Each point is reached from the start by the listed moves, each made once or not at all, plus a little noise. Say if it took an odd or an even number of moves. Then give how often each move was made.

Moves:
(1): [31 43 33 -3  6]
(2): [ -1  10 -60 -22  27]
(3): [-46  -6  14  19   6]
Start: [-20 -19   1 -17  12]
Points:
[-35  20  49  -3  24] -> even (1, 0, 1)
[  9  42 -25 -39  44] -> even (1, 1, 0)
[-18  -7 -60 -37  41] -> odd (0, 1, 0)
[-35  25  -7 -28  53] -> odd (1, 1, 1)

Moves:
(1): [ 17  14  17  17 -15 -18  -6  -8   7  13  -1]
(2): [ -5  14   0  -2  11  15 -11  -9   5   6   4]
(3): [ 8 -4 15  0 -4 11 11 -4 15 12  6]
(4): [ -3   1  -8  22  -6 -11   3  -5  11   3   5]
(5): [ 3 -3  7 18  6  1 19  1 -7  0  8]
(6): [  7 -15   1   5   5   3 -10  -1  -4   7  13]
(7): [ 22   2  -3   1 -12   5  -2   0  -3   3  -6]
(8): [-13   2   2   4 -14   5  -5  20  -6   0   6]
(9): [ 8  8  1 -1 10 -3  8  9 11 -1  5]
Start: [  3 -20  -2 -10 -12  -1  10  -9   3   1 -15]
Points:
[ 54  -1  22  30  -8   2   9 -18  12  27   7] -> even (1, 1, 0, 0, 1, 1, 1, 0, 1)
[ 32   7  31  11 -47  16  -3 -10  22  35  -6] -> odd (1, 1, 1, 0, 0, 0, 1, 1, 0)
[21  0 28 31 -9  2  4  3  9 25 18] -> even (1, 1, 0, 0, 1, 1, 0, 1, 1)
[ 60 -26  36  32 -32   2  24 -20  12  35   6] -> odd (1, 0, 1, 0, 1, 1, 1, 0, 0)
[ 53   0  12  51 -12  -8  12 -22  24  30  14] -> odd (1, 1, 0, 1, 1, 1, 1, 0, 1)
[ 24  -9   0  -3 -13  23 -10   9   6  14   7] -> odd (0, 1, 0, 0, 0, 1, 1, 1, 1)
[ 24 -36   6  22 -42  12   6   0  16  24   9] -> odd (0, 0, 1, 1, 0, 1, 1, 1, 0)

Moves:
(1): [ 17 -11   0   1 -19   0   1   3   0  -3  -4   0   2 -14  -2]
(2): [ 12   4   5   8   8  -2 -15   0  16  -4   3  -2   1  -7   6]
(3): [ -8   1  27   8  -3   0   1  -2   8   8  -4 -11 -13   1   2]
(4): [ 12   2 -15  27 -13 -27  13  34  11  -8 -30  -8  15  -5  15]
(5): [  8   3  -5  -4   9  -9   1 -26  -8  11  -4  19   5  -6  19]
(6): [ -5 -15  20  13   0  19  -8  11  -5   4   0 -15   7  10  15]
(7): [ 22  -3   7  -4   8  14   6  15  -4   0 -21 -10  24  15 -14]
(8): [-10  -7   3   6 -12 -10 -15  23   4   8  11  17   7  -6  -9]
(9): [ -7 -20   3  -8   8   9  -3 -14  14   5   0  -9  11  15   0]
(10): [  2   8   0  16  -5   6   5 -11  -1  30  21 -18 -13   1  -2]
(11): [ -5 -15  22   7   6  10   8  -8   1  -7  21  -2   2  -7  -6]
(12): [-17   8  -8  17  -9  34  18  -4  14  12   1  13  -3   5  20]
(13): [ -8  20  -6 -16 -12 -17  -7  -7   5 -11   8   1  13  -4   2]
(14): [ 6  2  0  8 -8  9  5 -4 -2  6  7 13 -8 27  7]
Start: [ -6   1  -1 -12  -3   4  20   4   7 -11  -4 -22  -1 -13   5]
Points:
[-28 -29  22  59 -16  57  53  12  42  23   9 -59  21   6  48] -> even (0, 0, 0, 1, 0, 1, 0, 0, 1, 1, 1, 1, 0, 0)
[ 31   7 -13  49  -6  41  50  -6  48  39 -27 -23  31  31  57] -> even (0, 1, 0, 1, 1, 0, 1, 0, 1, 1, 0, 1, 0, 1)
[ -8   0  25   7 -17  -4  12  -3   9  21   5  16  -9   3  24] -> even (0, 0, 1, 0, 1, 0, 0, 1, 0, 0, 0, 0, 0, 1)
[-34  26  29  22 -22  41  28 -35  23  43  17 -32  -6  -5  60] -> even (0, 0, 1, 0, 1, 1, 0, 0, 0, 1, 0, 1, 1, 0)

Moves:
(1): [  3  -2   0  -4   0  -5   3  15  -3  10   6  -6 -17 -10  -7 -12   0  -3
  -7   7  -8   0   0   0]
(2): [ 9  4  7 -2  0 -1 -4  4  3 -3  3 -3  3 -2  1  1  1  4  0  0  1 -4 -9  6]
(3): [  1   3   6   3  -6  -6   0  -5   3   4  -8  -5  -3   0   2  -4  -6   1
  -4  -2   5 -10   3  -8]
(4): [  0  -2   0  -2   1 -11  -7   7   0   0  -2  -4  -2  -9  -2   2   2   3
   0  -3   7   9   9   9]
(5): [  3  -3   7   0  16   1   0   0 -16   2  -3 -10   9   3  -6  -6   1  -5
   2  -6  -2  11 -13  -8]
(6): [ 5  0  3 -7  1 -6 -3 -6  2  1  2  6  4  3 -1 -3  0 -4  2  1  2  5  3  1]
(7): [ -5   6   7   3   6   2   8   3   0   1 -10   3   7  -1   3  -2  -4   2
   0   6   6   3   3  10]
(8): [  4  -8  -4   1   3  -3   0   4   0 -10  -4   1  -2  -8  -8  -1  -1  -9
   5  -3   1 -11  -9   1]
(9): [11  0  2  3 -1 -2  9  5 -7 -3 -5 -2  3  6  0 -6 -1  4  5 -6  4  5  0  8]
(10): [ -5 -16  -2   2   4  -1   2  -9  20  -5  -7   3   2   3  -3  -2   8  -1
  -6   2  -7  -8   8  -1]
(11): [ -2   6   1  -4  -8   2   1 -10  -3  -2   7  -3   1  -4  -9   1   6  -3
   2  -6   1   3 -13  -1]
(12): [ -9 -11   6  -2  -1   4  -2   4 -11  -6  -9   3   3  -4   0  -5   8  -2
  -1  -1  -4   1   3   9]
(13): [ -3   2   6  -2   1 -11  -4   3 -10  -4  -1   3  -5   2   2  13   3   4
  -5  -1  -2  -2   4  -3]
(14): [-1  3  0  4 -4 -4 -4  1  2  1 -2 -2  2  4 -4 -3  2  4  1  6 -1 -4 -7  4]
(15): [-6  6 -2 -5  3 -1 -1 -2 -1 -5  2 -8 11  6  0 -8  9 -4  7  0  1  0  2  2]
(16): [  0  -2  -3   7 -10   2  -2  -3  -6  -7   3   2  -3  -4   3   0   1  -4
  -3   4   6   1   1  -5]
(17): [  0   7 -11  -6   1  -3  -5   2  -2  -1  -7  -5  11 -14  -5 -11   9   1
  -4   6   1  -4   3   3]
(18): [-12   5  -5  -6   2  -4  -1  11   0  -7  -7   1  -2   3   4   4   4   3
  -3  11  -8  16  -9   0]
(19): [  2  -2   5   5   7  -5  -9  -4   3  -4   2   1  -1  -6   4   0  -1   4
   6   6 -10  -3   2   1]
(20): [ 8  3 -1  4 -1 -5  0  2  7  3 -6  3 -9  9 -1  1  7 -6  2  6 -2  4  4 -7]
(21): [ -4  12  -1   6   8   3  -7  -3   4  -6  -2   3  -1  -1   7  -1 -11  -1
 -10  -1   0  -2  -9   3]
(22): [  5  -5   0   2   0  -3   4   2   5   4   1   3  -7   1   3   0   4   1
   4  -1   1  -2 -11   6]
(23): [ -1  -5   3  -4   5   8  -5 -10 -11   4   0  -1  -6  -3   0  -1  -1   7
   7  12   3   1   8  12]
(24): [ 3  0 -6 -2 -5 -4  2 -2 -2 -2 -2 -5  6  0  2  9  2 -5  0  0 -2  1  2  3]
Start: [  2   7  -6  -3   5  -5  -4   2  -9   0  -8  -1  11  -2  -9 -11  -3  12
  -6   5  16  12  -2 -14]
Points:
[-14  -3  -6  -5   6 -21 -29 -30  -3 -45 -37   0  12  -7  -9 -21  23 -12
  -1  34   2  10  -9  -4] -> even (0, 0, 1, 0, 0, 1, 0, 1, 0, 1, 1, 1, 0, 0, 1, 1, 0, 1, 1, 1, 1, 0, 1, 1)
[  0 -12   6  16  16 -43 -16  20 -17 -36 -60  -2  -2   4 -13 -20  18   2
 -19   9  14  20 -30  -8] -> even (0, 0, 1, 1, 1, 0, 0, 1, 1, 1, 0, 1, 1, 1, 0, 1, 0, 1, 0, 1, 1, 1, 0, 0)
[-26  32 -18 -11   6 -16 -20   6 -22 -32 -40  -3  49 -10   0 -32  17   1
 -17  37  18  30 -12  16] -> even (0, 0, 0, 0, 0, 1, 1, 0, 0, 0, 0, 1, 0, 1, 1, 1, 1, 1, 0, 0, 1, 0, 0, 1)
[ -4  18   8  -1   4 -35 -22   1 -52 -26 -42 -23   9   6  -8 -17  28   8
  -1  17  23  45 -31   9] -> even (0, 0, 1, 1, 1, 0, 0, 0, 1, 0, 1, 1, 1, 1, 1, 1, 0, 1, 0, 1, 1, 1, 1, 1)
[ 18 -12   6  -4  23 -29 -17   7 -23 -33 -37   7  10 -39  -8 -33  16   8
 -13  35   8  -6  -4  39] -> even (1, 1, 0, 0, 0, 1, 1, 1, 1, 1, 0, 1, 1, 0, 0, 1, 1, 0, 1, 0, 1, 1, 1, 1)
[ -2  31  -8   1   6 -24 -25  -8 -22 -11 -19 -29  30 -18 -20 -42  14   4
 -11   2  36  15 -39  -9] -> even (0, 0, 1, 1, 1, 0, 0, 0, 0, 0, 1, 0, 0, 1, 1, 1, 1, 0, 0, 0, 1, 1, 0, 0)
[  8  10  -8 -15  -9 -27 -17 -14 -31 -23 -36  -9  20 -10  -7 -34  40   5
  15  35  15  31  -7  10] -> even (0, 0, 1, 0, 0, 1, 0, 0, 1, 0, 1, 1, 0, 0, 1, 1, 1, 1, 1, 1, 0, 1, 1, 1)
[  9  30   1  -9   5 -38 -30  23  -7 -18 -52  -6  21  -6  -8 -36  13  19
 -18  22  21  29 -12  13] -> odd (0, 1, 1, 1, 0, 1, 0, 0, 1, 0, 0, 1, 0, 1, 0, 0, 1, 1, 0, 1, 1, 0, 0, 0)
[  1  38   7  -6  14 -12 -20  -6 -19  -7 -19  -3  17 -20 -12 -16   7  31
 -11  25  26   1 -34  25] -> odd (0, 1, 0, 0, 0, 0, 1, 0, 0, 0, 1, 0, 1, 1, 0, 0, 1, 0, 0, 0, 1, 1, 1, 0)
[ -6   4 -18 -27   0 -27 -38  12 -34 -36 -32 -15  37 -30 -20 -28  33   5
   5  38  23  23  -6  31] -> even (0, 1, 0, 1, 0, 1, 0, 1, 0, 0, 0, 1, 0, 1, 1, 1, 1, 1, 0, 0, 0, 0, 1, 1)
